Every row gives one point. Each copy is the shape, with its points in the same order, turned, moved and blurred by noise. Say if it was mirrored as well.

Shape:
[[ -10   -7  -11]
 [ -68   14    6]
 [  -5   42 -121]
 [ -80  -44   -7]
 [ -19  -36  -17]
 [ -15   17  -32]
 [  -6   65   20]
 [  45   -1   35]
 [ -25  -24   43]]
Copy 1 (9 x 3):
[[  4 -17 -16]
 [ 11   5 -71]
 [118 -50 -16]
 [-23 -35 -77]
 [ -8 -42 -18]
 [ 42 -21 -11]
 [ 41  65 -18]
 [-22  30  50]
 [-46  10 -29]]
Copy 1 is: only turned
Copy 2 (9 x 3):
[[ -25  -24   -4]
 [ -53   34   11]
 [ -52  -26 -116]
 [ -92   -7   35]
 [ -47  -39   10]
 [ -30   -8  -32]
 [  23   38  -18]
 [  42  -34   20]
 [ -16   -9   54]]
Copy 2 is: only turned
Copy 3 (9 x 3):
[[  8   0 -18]
 [-45   2 -39]
 [ 24 103  12]
 [-21  -8 -93]
 [ 22 -10 -39]
 [  0  19  -6]
 [-44   2  41]
 [ 22 -50  38]
 [-13 -57 -30]]
Copy 3 is: only turned

Shape:
[[ 15  26  46 -17]
 [ 47 -35  -8  54]
 [  2 -40 -22  28]
 [  8 -70 -36   7]
 [ -1  51 -41 -40]
 [ 29 -36  24  -3]
 [-11  -5 116  12]]
Copy 1 (7 x 4):
[[ 11  29   7 -40]
 [-46  12  13  57]
 [-25 -26 -19  38]
 [-38 -60  -1  38]
 [ 78 -22   4   1]
 [-37  -6  19 -10]
 [-53  59 -25 -74]]
Copy 1 is: only turned
Copy 2 (7 x 4):
[[-19  -8  -2  66]
 [ 33  59 -28  -5]
 [ 35   7   0 -20]
 [ 31  26  27 -44]
 [-60 -44 -19   0]
 [  1  36  20  30]
 [ 47  -2  21 121]]
Copy 2 is: only turned
Copy 3 (7 x 4):
[[  17  -52   -7   -1]
 [   0   33  -57   67]
 [ -27   43  -16   12]
 [ -41   68  -32  -10]
 [  52   17   55  -24]
 [  -5    3  -38   -2]
 [ -40 -106  -54   26]]
Copy 3 is: only turned
Copy 4, 7 rows:
[[ -7 -32  12  61]
 [-34 -43 -33 -34]
 [-25  -8  -3 -42]
 [ -3 -15  21 -69]
 [ 40  37 -18  31]
 [ -4 -47  13  -4]
 [-72 -52  47  77]]
Copy 4 is: only turned

Shape:
[[ 24 -16  58 -44]
 [-76 -74 -37 -73]
 [  5  -1  24  25]
 [ 21  13   7  -4]
 [ 58  12 -10 -46]
 [ -4  37 -52 -29]
 [ 31  16 -45  29]
 [-19 -32  30  -2]]
Copy 1, 8 rows:
[[  53   16   -7  -73]
 [  -2 -104  -57  -15]
 [  43   37   -1    4]
 [  16   31   15  -20]
 [ -22   34   13  -65]
 [ -40   -9   40   -3]
 [ -28   51    8   19]
 [  55   -1  -25  -11]]
Copy 1 is: only turned
Copy 2, 8 rows:
[[  81   -5   17   -6]
 [  78   60 -121   21]
 [  12  -28   -4    4]
 [  20   -5   -2  -25]
 [  45   12    1  -74]
 [ -14   50  -29  -52]
 [ -27  -20  -36  -58]
 [  45  -14  -29   27]]
Copy 2 is: mirrored
Copy 3 (8 x 4):
[[-29  30  38  43]
 [  9  25  93 -86]
 [-14  -3 -29  10]
 [ 11 -21   6  26]
 [ 10 -41  48  50]
 [ 69 -28  21   4]
 [ 16 -81 -20   1]
 [-17  26   7 -11]]
Copy 3 is: only turned

Shape (12 x 6):
[[  36   44  -56  -33   26   35]
 [  15   29    6   -3   33   -8]
 [  -2  -26  -15   33   69   -5]
 [  35   -8   11   10  -19   21]
 [   7  -39   22   67   10   38]
 [ -52 -104   41  -45    9   -7]
 [ -92   27   68  -46  -44   -3]
 [  -4  -82   15 -102  -15  -34]
 [  17  -32   57   65   26  -51]
 [  20   25   -9    3  -40   -4]
 [ -27    1    7  -24   29   -3]
 [ -15  -88   63  -42   33   44]]
Copy 1:
[[ -11   10  -52 -100  -17  -13]
 [ -21  -22   -5  -44    2  -27]
 [  26    2   -7  -41   70  -25]
 [   8  -39  -27  -29   -2   28]
 [  17  -33   -2  -18   59   51]
 [ 112  -39   76  -18   -1  -13]
 [  -9  -32  118  -30  -66   11]
 [ 113  -33   24  -23  -64  -52]
 [   2  -36    4   51   64  -14]
 [ -13   -1  -19  -21  -34   22]
 [  12  -12   37  -52    3  -27]
 [  93  -90   44  -52   23    2]]
Copy 1 is: mirrored
Copy 2:
[[ 14 -38 -78  -2 -32  -6]
 [  1 -17 -14  34 -32  28]
 [-30  35 -11  58 -56 -12]
 [-10  -6  12 -18  -7   1]
 [-26  47  42 -12 -50 -11]
 [-32 103   4  44  65  37]
 [ 83  47  25  24  37 101]
 [-32  37 -31  41 114  31]
 [-49  10  77  61 -29  15]
 [ 35 -32  13  -1   3  -4]
 [  9  23 -19  43 -10  36]
 [-59  89 -11  -2  25  58]]
Copy 2 is: only turned

Shape:
[[  52   57   72   42  -70  -41   14    1]
 [   6   66    6   46  -80  -29  -14   30]
 [ -19   59  -26    4    9  -38   23   22]
 [  76    1   -2   -8    8   19  -27  -21]
 [ -39  -11   -4 -102   11   16   13  -10]
 [ -34   41  -10  -85   11   62    9   -8]
 [ -46   33  -17   13   20   27  -61   19]
 [  70   29   11   14  -34    6   15    0]
 [  -5 -121   -8   43   17   40  -47   28]
 [  24   10    3  -36   14   90   21  -51]
 [ -51   24  -20  -34   17  -32  -27  -44]
 [ -18   60   15   10   13  -42  -63   32]
 [ -40   66   13   12   25  -22   11   22]]
Copy 1, 13 rows:
[[   7   73   -7  -47   30   51  -23  -37]
 [  28   63    2    5  -48   47    7  -56]
 [  -4   28  -38   15  -57   28   55   21]
 [   2  -41  -36  -71  -23  -16  -20  -12]
 [ -32  -26  -63   51  -18  -76   13   25]
 [ -27  -50  -97   52  -24  -36   28  -12]
 [  52  -49  -33   40  -67   27    4    5]
 [  -7    8  -17  -59   -3    9    9  -41]
 [  38 -116   87    7  -30  -26  -21   23]
 [ -55  -87  -66   -9    1   -5  -14  -25]
 [ -20   -5  -57   35  -79   -5  -22   44]
 [  75   26  -43    6  -60   26  -15   24]
 [  23   23  -42   32  -31   49   28   29]]
Copy 1 is: mirrored
Copy 2:
[[   5  -63  -13   23   89   13    8  -96]
 [ -36  -58  -12  -15   24  -15   -6 -100]
 [  43  -12  -25  -44  -25   10  -18  -68]
 [  51  -42   17   35   19  -43   18   12]
 [  33   11  -76  -29  -13   19   -7   62]
 [  43  -16  -89  -26  -14  -24  -53   45]
 [  -8   36  -21  -13  -23  -64  -43  -24]
 [  33  -72  -11   37   27  -12   11  -41]
 [ -34   56   19   99  -52  -22   36   27]
 [  60  -41  -44   53    5  -17  -59   53]
 [  25   27    2  -59    1    8  -38   13]
 [  14   31   -9  -45   22  -52    2  -69]
 [  38   23  -41  -28   -3   -4  -35  -75]]
Copy 2 is: mirrored
Copy 3 (13 x 8):
[[ -79   45   52   -7   36  -44   13   59]
 [ -56    8  -13  -29   24  -42  -14   77]
 [  40    0  -22    6   20  -49   19   30]
 [ -32   70   -9   14  -48    9   -9  -27]
 [  58   28   -2  -71  -46  -50   43  -62]
 [  41   51  -54  -62  -10  -51   39  -61]
 [  33   19  -63  -55    8   29    0   11]
 [ -58   44    9   12   -4  -30   -3   -4]
 [ -21  -38   10  -52  -51  100  -48  -59]
 [   6   95  -13  -28    7  -27   -5 -100]
 [  85   47  -11  -46  -26  -18    4   25]
 [  15   22  -37  -26    1   16   37   70]
 [  36    8  -20  -15   47  -15   35   28]]
Copy 3 is: only turned
Copy 4, 13 rows:
[[ -24 -106   18   52  -18  -56  -23   30]
 [   0  -32   14   61  -55  -36  -50   45]
 [ -29   33   40   36    6    6  -30    1]
 [  41  -22   24   35    4  -55   42  -65]
 [ -28   25  -20    4  -19   53   28  -92]
 [ -42   31   30   19  -61   44   43  -93]
 [  -3   58   40  -31  -62  -34    7  -12]
 [  14  -48   32   66   -8  -33   26  -12]
 [  73   27  -38  -51   -3  -29  109   24]
 [  21  -23   66   21  -41   24   83  -82]
 [   1   30   18  -43  -12   15  -28  -65]
 [ -37   27   16  -11  -25  -69  -45   -8]
 [ -57   14   54   -8  -17   -4  -21   10]]
Copy 4 is: only turned
